Every row gives one point. The points of each table are mixes of a few directions, plus a little noise. How many directions does each table use, and how many do they share? Where both have some left over, give the other angles between the two spaces (their principal angles), to ten degrees, smallest first.

First (7 x 3):
[[ 0.39  0.78  0.53]
 [-0.02 -0.22  0.09]
 [ 0.10  0.18  0.14]
 [-0.03  0.37 -0.36]
 [-0.11  0.06 -0.34]
 [-0.20 -0.46 -0.21]
 [-0.12 -0.71  0.15]]
Second (7 x 3):
[[-0.10 -0.61  0.15]
 [-0.10 -0.58  0.14]
 [ 0.18  1.07 -0.27]
 [ 0.04  0.27 -0.07]
 [ 0.02  0.10 -0.02]
 [-0.08 -0.47  0.12]
 [ 0.03  0.22 -0.05]]
Directions: first 2, second 1, shared 1

First (8 x 4):
[[ 0.04  0.57  0.12 -0.19]
 [-0.03 -0.33 -0.07  0.11]
 [-0.06 -0.75 -0.15  0.25]
 [ 0.04  0.62  0.13 -0.21]
 [ 0.01  0.11  0.02 -0.04]
 [ 0.00  0.01  0.00  0.00]
 [ 0.06  0.83  0.17 -0.27]
 [-0.07 -1.04 -0.22  0.34]]
Second, 8 rows:
[[ 0.14  0.19 -0.04 -0.16]
 [-0.50  0.58  0.44  0.22]
 [ 0.27 -0.26 -0.22 -0.13]
 [-0.08 -0.98 -0.20  0.33]
 [-0.06 -0.61 -0.12  0.21]
 [ 0.24 -0.08 -0.16 -0.16]
 [-0.13  0.74  0.26 -0.10]
 [ 0.13  0.41  0.03 -0.21]]
Directions: first 1, second 2, shared 1

First (6 x 6):
[[-0.53 -0.63  0.19 -0.09 -0.09 -0.65]
 [ 0.48  0.54  0.03 -0.11 -0.24  0.34]
 [ 0.70 -0.04  0.07 -0.43  0.02  0.48]
 [-0.10  0.14 -0.02  0.12 -0.06 -0.10]
 [-0.28 -0.14  0.16 -0.18 -0.09  0.24]
 [-0.28  0.12 -0.44  0.68  0.47 -0.29]]
Second (6 x 6):
[[ 0.23 -0.01 -0.02  0.50 -0.73  0.21]
 [-0.14  0.00  0.01 -0.29  0.43 -0.12]
 [ 0.15 -0.01 -0.01  0.33 -0.48  0.13]
 [-0.21  0.00  0.01 -0.45  0.66 -0.19]
 [-0.26  0.01  0.02 -0.54  0.80 -0.23]
 [ 0.22 -0.01 -0.02  0.46 -0.68  0.19]]
Directions: first 4, second 1, shared 0; angles 60

First, 9 rows:
[[ 0.07  0.05 -0.10 -0.28 -0.08 -0.26 -0.08  0.02]
 [-0.08 -0.33  0.15  0.50  0.46  0.60 -0.18  0.00]
 [-0.04 -0.35 -0.38  1.00 -0.16  0.83 -0.17  0.19]
 [ 0.17 -0.25  0.02 -0.69  0.57 -0.36 -0.58 -0.02]
 [-0.06  0.09 -0.05  0.32 -0.27  0.17  0.22  0.02]
 [-0.15  0.20  0.33  0.13 -0.02  0.07  0.41 -0.11]
 [-0.09  0.34  0.02  0.14 -0.50 -0.09  0.50 -0.03]
 [ 0.14  0.06  0.23 -1.05  0.43 -0.74 -0.26 -0.12]
 [ 0.04  0.19 -0.21 -0.07 -0.43 -0.22  0.14  0.05]]
Second:
[[ 0.40 -0.07  0.21  0.26  0.16 -0.10  0.41 -0.32]
 [-0.60  0.14 -0.34 -0.77 -0.13 -0.34 -0.19  0.18]
 [ 0.34 -0.09  0.20  0.48  0.06  0.24  0.07 -0.08]
 [-0.70  0.16 -0.40 -0.80 -0.18 -0.28 -0.32  0.29]
 [ 0.21 -0.08  0.14  0.63 -0.05  0.57 -0.33  0.23]
 [-0.15  0.03 -0.08 -0.11 -0.06  0.02 -0.14  0.12]
 [-0.12  0.06 -0.09 -0.53  0.08 -0.55  0.38 -0.26]
 [ 0.61 -0.15  0.36  0.85  0.12  0.42  0.13 -0.14]]
Directions: first 3, second 2, shared 0; angles 30, 60

First, 9 rows:
[[-0.02  0.30  0.13  0.42  0.26  0.16  0.04 -0.35  0.57  0.13 -0.28]
 [ 0.49 -0.13 -0.09  0.24 -0.20 -0.13 -0.49 -0.20  0.48 -0.78 -0.07]
 [ 0.02 -0.29 -0.17 -0.47 -0.26 -0.10 -0.01  0.33 -0.63 -0.04  0.30]
 [ 0.57  0.04 -0.78 -0.78 -0.35  0.68 -0.02 -0.16 -0.94  0.84  0.36]
 [-0.27 -0.30  0.22 -0.08 -0.07 -0.44  0.02  0.41 -0.17 -0.43  0.11]
 [-0.37 -0.12  0.33  0.13  0.11 -0.35  0.11  0.27  0.08 -0.27 -0.03]
 [-0.35  0.01  0.30  0.19  0.17 -0.20  0.16  0.14  0.16 -0.06 -0.10]
 [-0.27  0.53  0.18  0.42  0.46  0.38  0.34 -0.40  0.47  0.73 -0.33]
 [ 0.20 -0.06 -0.13 -0.05 -0.12  0.02 -0.15 -0.04 -0.02 -0.15  0.04]]
Second, 8 rows:
[[-0.38 -0.14 -0.26  0.37  0.05 -0.11 -0.64  0.37  0.56 -0.15  0.19]
 [-0.57 -0.45 -0.26 -0.30 -0.11 -0.38 -0.36  0.90 -0.56  0.08  0.60]
 [ 0.05  0.21  0.19  0.30  0.35 -0.22 -0.08 -0.15 -0.01  0.23  0.03]
 [ 0.37  0.09 -0.07  0.17 -0.08  0.17 -0.13 -0.36  0.40 -0.27 -0.20]
 [-0.05  0.31  0.38 -0.32  0.08  0.41  1.04 -0.40 -0.32  0.51 -0.42]
 [ 0.08 -0.04 -0.22 -0.61 -0.18  0.26  0.33  0.07 -0.81  0.52  0.19]
 [ 0.16  0.04  0.08  0.28  0.05 -0.13 -0.20 -0.14  0.34 -0.31 -0.09]
 [ 0.33 -0.02  0.16  0.11 -0.15  0.00  0.05 -0.30  0.39 -0.62 -0.30]]
Directions: first 3, second 5, shared 3

First:
[[ 0.13  0.13 -0.17  0.50 -0.09 -0.42  0.02  0.30  0.10 -0.08  0.43  0.39]
 [ 0.00  0.01 -0.01  0.02  0.00 -0.02  0.00  0.01  0.00  0.00  0.02  0.01]
 [-0.08 -0.08  0.11 -0.33  0.06  0.27 -0.01 -0.19 -0.07  0.06 -0.27 -0.25]
 [-0.20 -0.20  0.27 -0.80  0.14  0.66 -0.03 -0.47 -0.16  0.13 -0.68 -0.61]
 [-0.20 -0.20  0.27 -0.80  0.15  0.66 -0.03 -0.47 -0.16  0.13 -0.68 -0.62]
 [-0.05 -0.05  0.07 -0.21  0.04  0.17 -0.01 -0.12 -0.04  0.04 -0.17 -0.16]
 [ 0.18  0.19 -0.25  0.74 -0.13 -0.61  0.03  0.44  0.15 -0.13  0.63  0.57]
 [ 0.21  0.21 -0.29  0.86 -0.16 -0.72  0.03  0.51  0.17 -0.14  0.73  0.66]]
Second:
[[-0.03 -0.27  0.00 -0.25  0.03  0.34 -0.11 -0.23 -0.07  0.01 -0.24 -0.40]
 [ 0.12 -0.63 -0.14 -0.47  0.25  0.67 -0.48 -0.31  0.05  0.07 -0.21 -0.91]
 [ 0.15  0.58  0.03  0.27  0.22 -0.60 -0.01  0.51  0.29  0.14  0.60  0.68]
 [-0.30 -0.40  0.04 -0.06 -0.49  0.39  0.35 -0.51 -0.46 -0.25 -0.72 -0.35]
 [ 0.18 -0.62 -0.36  0.21 -0.06  0.24 -0.33 -0.09  0.01 -0.14  0.12 -0.51]
 [ 0.07  0.37 -0.14  0.79 -0.27 -0.73  0.27  0.42  0.05 -0.15  0.51  0.81]
 [ 0.18  0.02 -0.28  0.68 -0.17 -0.46 -0.01  0.33  0.10 -0.15  0.52  0.38]
 [-0.12 -0.23  0.06 -0.27 -0.08  0.36  0.04 -0.30 -0.17 -0.03 -0.40 -0.36]
 [-0.20  0.62  0.48 -0.59  0.27 -0.02  0.22  0.00  0.03  0.27 -0.25  0.30]
 [-0.08  0.53  0.37 -0.52  0.35 -0.02  0.06  0.08  0.13  0.28 -0.08  0.22]
 [ 0.05  0.03 -0.08  0.22 -0.05 -0.16  0.01  0.11  0.03 -0.04  0.17  0.14]]
Directions: first 1, second 3, shared 1

First:
[[ 0.05  0.34 -0.10 -0.39 -0.04 -0.40  0.21 -0.06  0.69  0.31 -0.03 -0.16
  -0.08 -0.14]
 [-0.21  0.34 -0.11 -0.41  0.07 -0.37 -0.18  0.06  0.19  0.19  0.05  0.05
  -0.15 -0.18]
 [ 0.18 -0.22 -0.06  0.10  0.04 -0.14 -0.94 -0.10  0.88 -0.36 -0.08 -0.52
   0.40 -0.48]
 [ 0.03  0.28 -0.02 -0.42 -0.14 -0.70 -0.73 -0.15  0.72  0.23  0.18 -0.49
  -0.22 -0.10]
 [-0.07 -0.08  0.19  0.16 -0.19  0.17  0.30  0.00 -1.11  0.17  0.19  0.29
  -0.47  0.65]
 [ 0.22 -0.43  0.00  0.19 -0.15  0.28  0.76  0.03  0.12 -0.07  0.15  0.08
  -0.10  0.21]
 [ 0.24 -0.12 -0.05  0.20 -0.17  0.33  0.18 -0.01 -0.31  0.12 -0.60  0.26
  -0.15 -0.04]
 [ 0.04  0.06  0.14  0.36  0.06  0.48  0.45 -0.03 -0.81  0.05 -0.35  0.28
   0.14  0.25]
 [ 0.04 -0.44  0.17  0.34  0.01  0.07 -0.61 -0.07  0.04 -0.46  0.47 -0.39
   0.23  0.15]
 [-0.38 -0.09 -0.18 -0.12  0.08  0.32  0.61  0.37 -0.91  0.00  0.02  0.86
  -0.37  0.03]
 [-0.15  0.37  0.02 -0.01  0.43 -0.04 -0.04 -0.04  0.52 -0.18  0.00 -0.26
   0.77 -0.34]]
Second (10 x 14):
[[ 0.08 -0.05  0.30  0.32  0.09  0.43 -0.08 -0.21 -0.17 -0.08  0.13 -0.47
   0.74  0.09]
 [-0.07 -0.26 -0.34 -0.84 -0.40 -0.02  0.41  0.25  0.46  0.53  0.21  0.20
  -0.48 -0.47]
 [ 0.06  0.34  0.21  0.81  0.43 -0.22 -0.46 -0.19 -0.43 -0.59 -0.35  0.03
   0.10  0.52]
 [-0.02  0.27 -0.11  0.28  0.20 -0.49 -0.24  0.03 -0.16 -0.34 -0.32  0.39
  -0.54  0.26]
 [-0.10  0.05 -0.34 -0.38 -0.14 -0.46  0.11  0.21  0.22  0.11 -0.11  0.51
  -0.81 -0.12]
 [ 0.07 -0.22  0.23 -0.01 -0.08  0.59  0.13 -0.12  0.01  0.19  0.29 -0.54
   0.79 -0.14]
 [ 0.07  0.04  0.26  0.42  0.18  0.27 -0.15 -0.19 -0.22 -0.19  0.01 -0.36
   0.59  0.17]
 [-0.06  0.11 -0.22 -0.13 -0.02 -0.40 -0.02  0.13  0.05 -0.06 -0.17  0.39
  -0.64  0.02]
 [-0.08 -0.29 -0.34 -0.94 -0.44  0.04  0.46  0.26  0.49  0.61  0.28  0.17
  -0.43 -0.53]
 [ 0.08  0.03  0.30  0.45  0.18  0.30 -0.17 -0.20 -0.24 -0.21  0.02 -0.37
   0.61  0.19]]
Directions: first 6, second 2, shared 1; angles 60

First, 8 rows:
[[ 0.08 -0.20 -0.17 -0.28  0.17 -0.01  0.26 -0.78 -0.09  0.16 -0.02  0.07
   0.20  0.06  0.07  0.04 -0.45  0.12]
 [-0.05 -0.73  0.43 -0.73 -0.27 -0.51 -0.66  0.55 -0.60  0.40 -0.50 -0.07
  -0.16  0.14  0.11  0.28  0.49  0.18]
 [ 0.26  0.91 -0.38  0.78  0.31  0.52  0.65 -0.27  0.52 -0.46  0.71  0.09
   0.33 -0.24 -0.13 -0.22 -0.30 -0.05]
 [-0.15  0.11  0.25  0.20 -0.25 -0.09 -0.43  0.95  0.04 -0.10 -0.07 -0.11
  -0.29 -0.01 -0.08 -0.04  0.55 -0.15]
 [ 0.35 -0.34 -0.12 -0.58  0.26 -0.11  0.20 -0.78 -0.42  0.32  0.01  0.14
   0.46  0.01  0.13  0.21 -0.33  0.35]
 [ 0.46  0.02 -0.03 -0.25  0.22 -0.06  0.10 -0.11 -0.31  0.11  0.26  0.13
   0.48 -0.09  0.00  0.20  0.04  0.32]
 [-0.59 -0.13  0.06  0.26 -0.28  0.02 -0.16  0.14  0.31 -0.08 -0.37 -0.16
  -0.62  0.13  0.01 -0.24 -0.06 -0.39]
 [-0.38  0.37 -0.04  0.65 -0.17  0.23  0.04  0.30  0.53 -0.33  0.02 -0.12
  -0.45 -0.04 -0.11 -0.29  0.01 -0.40]]
Second:
[[ 0.13 -0.20 -0.07 -0.10 -0.46 -0.32 -0.30  0.14 -0.21 -0.02  0.19  0.16
   0.28 -0.41  0.08  0.57  0.08  0.05]
 [-0.23  0.23 -0.27  0.19  0.21 -0.10  0.01 -0.45 -0.14 -0.07 -0.66  0.03
   0.11  0.04 -0.06 -0.57  0.22  0.41]
 [-0.23 -0.07  0.22 -0.76  0.11  1.03  0.60  0.21  0.48 -0.29  0.12  0.16
   0.01 -0.21  0.39 -0.35 -0.11 -0.17]
 [-0.23  0.30 -0.27  0.66  0.20 -0.14 -0.06 -0.43 -0.02  0.02 -0.42 -0.30
  -0.12  0.45 -0.32 -0.69  0.02  0.06]
 [ 0.65  0.16  0.37 -0.11  0.77 -0.12 -0.29  0.14  0.21  0.51  0.21 -0.40
  -0.47  0.55 -0.04  0.06 -0.10 -0.02]
 [ 0.67 -0.17  0.19 -0.19 -0.37  0.08 -0.93  0.50  0.44  0.09  0.96 -0.48
   0.27 -0.25  0.21  0.69 -0.20 -0.37]
 [-0.56 -0.08 -0.28  0.32 -0.38 -0.44  0.47 -0.22 -0.58 -0.15 -0.43  0.50
   0.07 -0.15 -0.20  0.07  0.13  0.16]
 [-0.20 -0.14  0.09 -0.08 -0.11 -0.01  0.47  0.13 -0.15  0.00  0.08  0.29
  -0.17 -0.01 -0.03  0.21 -0.07 -0.15]]
Directions: first 3, second 5, shared 0; angles 30, 70, 80
